Each row of a before or after table is a point. One or more steps were done to the points. Then noise was added and the rows were shuffled. The steps act on how far a point lies along the listed directions, d1 being the first. What was done? A step turns or swaps two directions, mirrors them in a line or flattens them onto one, adds a multiple of one to another, or multiplies one. Angles are multiples of 10 degrees, from the lower direction toward the higher: turns from -170 to 170, lines from 10 to 170 but not 90. Use the fewest steps. Two steps may share a direction if one is a turn and the other turns, adds or multiplies; they go together, in the order done. Otherwise the lowest direction goes first.

Directions:
(1): [ 51 -33]
(2): [-33 -51]
Before, 14 rows:
[[ 18   6]
 [ 32  84]
 [-19  48]
 [-37  25]
 [-19  19]
 [ 48  10]
 [ 20 -12]
 [ 19  39]
 [ 88  53]
 [-24  76]
 [ -8 114]
 [ 15  11]
 [-29  76]
 [109   6]]
After, 14 rows:
[[ 20 -13]
 [ 33  -8]
 [-22  16]
 [ 13  -1]
 [-28  32]
 [  5  17]
 [-39  68]
 [ 88 -27]
 [-38  48]
 [ 55   6]
 [  3  40]
 [ 10   4]
 [-44  52]
 [-37  24]]
Steps: multiply d2 by 0.4

Directions:
(1): [ 25  83 -52  -6  13  26]
(2): [ 95 -21  -3  18 -34  -8]
(3): [-21 -19 -23  74 -20  61]
(4): [-19  12 -38  50 -10 -81]
(5): [ -9 -50 -79 -46 -11   4]
Before (8 x 6):
[[-21 -27 -23 -86  28  77]
 [ 60  41  11  25 -17  19]
 [  0  31  -9 -32  13  84]
 [ 64 -15  15  30 -28  19]
 [-27 -27  49  -9  32  16]
 [ 60  19  -6  84 -35 121]
 [-15 -29 -58  34 -12 -20]
 [-62  18  66  32   9 -37]]
After, 8 rows:
[[  62   14   69   31  -22   -3]
 [-103    5   -1   83    5   77]
 [ -52   22   17   24    2  -13]
 [  14  -25  -63   32  -19   -7]
 [  19    1   41   -8   29   30]
 [  -9  -30  -20  -88   26   81]
 [ -72   20    1   32   11  -10]
 [ -20   -8    8  -35   12   67]]
Steps: flatten d1 and d5 onto the line at 80 degrees; mirror d2 and d4 in the line at 70 degrees

Directions:
(1): [ 45  31  34  45  20  -3 100  21 -20 -50 -32  33]
(2): [ -9 -58  62  -2  28  24 -25  94  15 -44  42 -10]
(3): [ 86 -22  -5 -26  23 -99 -19  22 -22  14 -10 -37]
(4): [ -4  -3  65 -75 -49  12   9 -10 -93  16   3  25]
(5): [-63 -53 -60  -8  13 -49  65  27 -27  20  39  35]
(6): [ -5   7 -39 -92  49  12 -13   6  21 -59 -58  44]
Before (13 x 12):
[[ 43 -39  40 104  24  15  65  73  29 -44  33 -21]
 [-24  -1 121  23 -23  82  -1  28  -7 -29  27 -31]
 [ 65  -6  61 -38  19   7 -31  22 -14 -35 -36  -7]
 [-34  96  -8   1 -15  85  13 -63  17  -7 -46   2]
 [ 41  42  -9  90 -17 -26  -8 -38  -2  51  10 -66]
 [ 13   0   7  40  32  33  30   8  49 -66 -11  24]
 [-65  13  48 -71 -16  92 -45   8  -6   4  32  20]
 [-70   6 -20 -77   3  10  16   2 -72  -2  10  93]
 [ -4 -36 -28  10  74  -8  43  44  14 -30  -7  28]
 [-22 -28  16  14 -38 -52  39  -7 -53  35  -5  23]
 [ 21 -11  44  20  51  -3  20  97  20 -51 -17  24]
 [-24  37  -9  19 -51  33 -20 -96  33  17   9  -1]
 [-45 -58 -10  14 -19 -26 -13  36 -16  42 106 -40]]
After (13 x 12):
[[-41   0 -21 -85  12 -21  11  10 -79   2   7  80]
 [ 36  -5   4  33  38   8  27  13  44 -62 -13  15]
 [ 16  28 -11   8 -39 -12 -28 -85  23  23   3 -18]
 [ 17 -13 118  11 -10  34 -11  38 -18 -21  22 -50]
 [ 36   3  64 -29  13  40 -24  12  -7 -40 -32   6]
 [-13   0  44 -88  -1  32 -58  22 -21  12  26  -3]
 [-10 -35 -28  11  70  -3  44  43  17 -30  -8  29]
 [-51 -55 -10  14 -21 -18 -12  35 -14  43 108 -36]
 [ 23  49  -8  96 -21  -3  -6 -41   4  46  11 -58]
 [ 29  80 -12 -17   3  15   1 -46   1   4 -52 -24]
 [-33 -26  17  17 -40 -41  41 -10 -52  33  -2  27]
 [ 41 -40  39 103  24  17  66  73  29 -43  33 -21]
 [ 11  -9  45  23  48   8  21  93  21 -53 -15  28]]
Steps: multiply d3 by 0

Directions:
(1): [-31  41   1 -47 -46 -24 -57  -4  -3  16 -97 -72 -71 -46   3 -38  12 -19
  31  31]
(2): [  -9    5  -20  -20   51    2   22 -105  -62   94   30  -69   19   12
   -3  -26  -17   26  -29   18]
(3): [ 15  65 -48  -8 -29  16  19  18   2  71  39  31 -34 -53 -41  77  36 -73
 -46  14]
(4): [-26  37 -13  -5   1  12  29 -30 -27 -40 -57  73  29 -81  27 -16  23  77
 -79  24]
(5): [ 99  19 -27 -20 -37 -17 -58 -85   6 -43 -37  -5  78  13 -30  46   9 -16
  10 -17]
Before (14 x 20):
[[ -53  -24   10   33   39   17   52   50  -19   -9   27   29  -10  -17
    21  -16   13   22  -32   19]
 [   0  -33    4  -19   18  -14  -18   44    4   -3   14  -56  -16   49
     4  -13    8  -38   58    1]
 [  22  -23    5   12    2    8  -22   48    0    7   43  -37  -24   44
     0   -5   -5  -29   42  -26]
 [  -1  -25   10   13  -29   -6  -25   52    7    5   12  -10  -15   28
    -2    2  -14  -47   32   -9]
 [ -20   13   13    2   -5    3   26   -6    5  -99  -51  102   53  -46
    39  -16   17   75  -54    1]
 [  27  -35   37   27   -4  -25   11   40   24  -13   62    0   15   36
   -27   20  -10  -44   43  -28]
 [  13   -1   10  -17   13  -10   -5   22   29   18   46  -31  -38   44
   -19   29    7  -49   20  -18]
 [  22  -11   13   40   19   -2   12   -8   24  -43   30    6   29   30
     2    7   -7   11   -6  -28]
 [ -26   -3   16   -1   -8    4  -24   21   32  -53  -43    9   17    7
    27  -32    6   30   18    5]
 [  37   53  -43    8  -29    2   -6   54   48   68   84   46  -32  -12
   -53  119   30 -121  -12    6]
 [  -2  -50   24    8  -12   -6  -27   29    8  -37    3  -34  -24   31
    -2   -5  -22    8   82    3]
 [   1  -29   14   16   -3    0   10   61   55  -48   45   11  -28   36
     6    2    0  -65   40  -39]
 [  29   -5   -8   18  -21    5    2   45   29   16   46  -26  -36   41
   -31    4  -10  -38   22  -19]
 [  17  -11   26   20  -18  -14   -9   25   17  -44   -5    5   17   45
   -10  -18  -18   11   24   -2]]
After, 14 rows:
[[   0  -39   39   26   18  -20   31   36    8   22   80  -16   -1   35
   -21    1  -16  -33   34  -19]
 [ -37  -32   11   10   43    7   43   20   13   26   77  -32  -42   39
    15  -31  -14  -43   19  -22]
 [ -56   -7   17   -1   18   10   -1   12   11  -12  -23  -12    0    6
    34  -53   -2   42    7   16]
 [  13   -1    8  -18   18  -10   -4   12   23   26   48  -38  -36   45
   -19   28    6  -48   17  -16]
 [  -2   47  -36   12   -3    8   20   63   33  105  105   32  -57  -14
   -43   96   23 -110  -21   17]
 [ -65    5   18    5   27   11   59    2  -15  -52  -26   84   24  -47
    51  -44    8   89  -65   14]
 [   1  -15   20   45   26    0   23   12   23  -37   38    7   13   27
     8   -2   -8   14   -8  -25]
 [ -11  -12  -15   12   50   10   38  -53  -54   25   27  -14   40   -4
     5  -10    7   29  -44   22]
 [ -17  -17   31   24    3   -8   15   37    5  -13   13   -6   -6   44
    -1  -38  -24   22   16    7]
 [ -21  -51   23    6    9   -1  -10   15  -10   -4   19  -52  -33   32
     3  -21  -29   18   72   11]
 [  20   -5  -11   15   -7    6   10   27   15   39   55  -41  -37   43
   -29   -5  -13  -32   15  -13]
 [   1  -31    0  -24   24  -14  -16   21   -7   11   18  -67   -9   51
     2  -15    5  -34   54    4]
 [ -20  -26    8   11   -6   -4   -8   31  -15   43   28  -32  -22   29
     2  -13  -21  -36   20    0]
 [  21  -22    2    8   12    6  -17   26  -12   26   49  -50  -21   47
     0  -10   -8  -24   37  -22]]
Steps: turn d2 and d5 by 90 degrees
